Every row gives one point. Each copy is the shape, with its points in the same order, turned, moved and blurred by noise. Is it also mirrored, or only turned?

Shape:
[[ 11  18]
 [ -1  30]
 [ -8 -59]
 [  5  13]
 [ -9  27]
 [-31 -56]
 [  3   4]]
Copy 1:
[[ 18  -7]
 [ 11 -22]
 [-20  59]
 [ 16  -5]
 [  4 -24]
 [-43  54]
 [  8  10]]
Copy 1 is: mirrored
Copy 2 (7 x 2):
[[  2  20]
 [ -8  30]
 [-11 -60]
 [ -5  16]
 [-17  31]
 [-33 -58]
 [ -3  10]]
Copy 2 is: only turned
Copy 3, 7 rows:
[[  7  19]
 [ 13  19]
 [-52 -37]
 [  6  11]
 [ 17   9]
 [-43 -54]
 [ -5  -3]]
Copy 3 is: mirrored
Copy 4 (7 x 2):
[[ 13  -2]
 [ 16 -17]
 [-54  34]
 [  8  -4]
 [ 12 -20]
 [-59  18]
 [  2   0]]
Copy 4 is: mirrored

Shape, 8 rows:
[[-27 -48   6]
 [ 25  34  -1]
 [-12 -19 -34]
 [  4  22  -8]
 [ 29  16 -17]
 [ 37  17   2]
 [ 44   4  17]
 [ 58  19  -9]]
Copy 1 (8 x 3):
[[-13  25  45]
 [  3 -41 -24]
 [ 21  23   5]
 [  1 -17 -19]
 [ 23 -31 -11]
 [ 12 -46  -5]
 [  7 -55  14]
 [ 31 -60  -7]]
Copy 1 is: mirrored
Copy 2:
[[-29  20 -51]
 [ 28 -27  16]
 [-24 -26 -32]
 [  6 -20  10]
 [ 22 -33  -7]
 [ 34 -20  -3]
 [ 49  -4  -6]
 [ 52 -35  -4]]
Copy 2 is: mirrored

Shape (7 x 3):
[[-41 -30  37]
 [  9  25  20]
 [-13  16  24]
 [  1  20 -20]
 [  0 -19   4]
 [ 17  18  -1]
 [-23  -7   1]]
Copy 1 (7 x 3):
[[-36  28  49]
 [ -7  21 -21]
 [-25  21  -4]
 [ -8 -21 -16]
 [  1   0  24]
 [  5   0 -17]
 [-24  -5  18]]
Copy 1 is: only turned
Copy 2, 7 rows:
[[  3 -40  55]
 [-35   3   6]
 [-32 -16  17]
 [-15 -14 -24]
 [  9  -5  11]
 [-21   8 -13]
 [ -1 -28   9]]
Copy 2 is: only turned
Copy 3 (7 x 3):
[[-60  44   0]
 [ -7   2  39]
 [-18  25  31]
 [ 18   9   8]
 [-23   4  -3]
 [  2  -9  21]
 [-16  26   1]]
Copy 3 is: only turned

Shape (8 x 4):
[[ 40 -27  43  29]
 [ 32 -17  32 -12]
 [-16  33   0 -19]
 [ 42  19  -5 -11]
 [ -8 -32 -39  18]
 [-19  19  32 -39]
 [ -9  18   1 -17]
 [  9  20  55 -21]]
Copy 1:
[[ 30 -27  21  52]
 [ 24 -36  23   9]
 [-29   5  24 -26]
 [ 22   0  54 -12]
 [ 28  40 -20  -1]
 [-33 -33  14 -26]
 [-14   1  19 -21]
 [-22 -48  35   4]]
Copy 1 is: only turned
Copy 2 (8 x 4):
[[ 18 -60 -11  36]
 [ -3 -41 -28  -1]
 [-25  27 -11 -11]
 [ 19  -2 -44   0]
 [ 35 -11  42 -31]
 [-48  -7 -20 -22]
 [-14  10  -6  -2]
 [-41 -25 -38  14]]
Copy 2 is: mirrored
Copy 3:
[[ 23  48  45  -5]
 [  0  32  21 -22]
 [-18  10 -31  21]
 [ 13  40 -27 -11]
 [ 37 -37  11   0]
 [-57  22  -5   4]
 [-23   3 -10  16]
 [-36  56  11   8]]
Copy 3 is: only turned
Copy 4 (8 x 4):
[[-24  -6  27  40]
 [  0  14  38  15]
 [  6   1   1 -57]
 [ 19 -25  38 -13]
 [ 32 -17 -41  16]
 [ -5  31  15 -44]
 [  8   2   0 -40]
 [-25  25  41 -19]]
Copy 4 is: mirrored
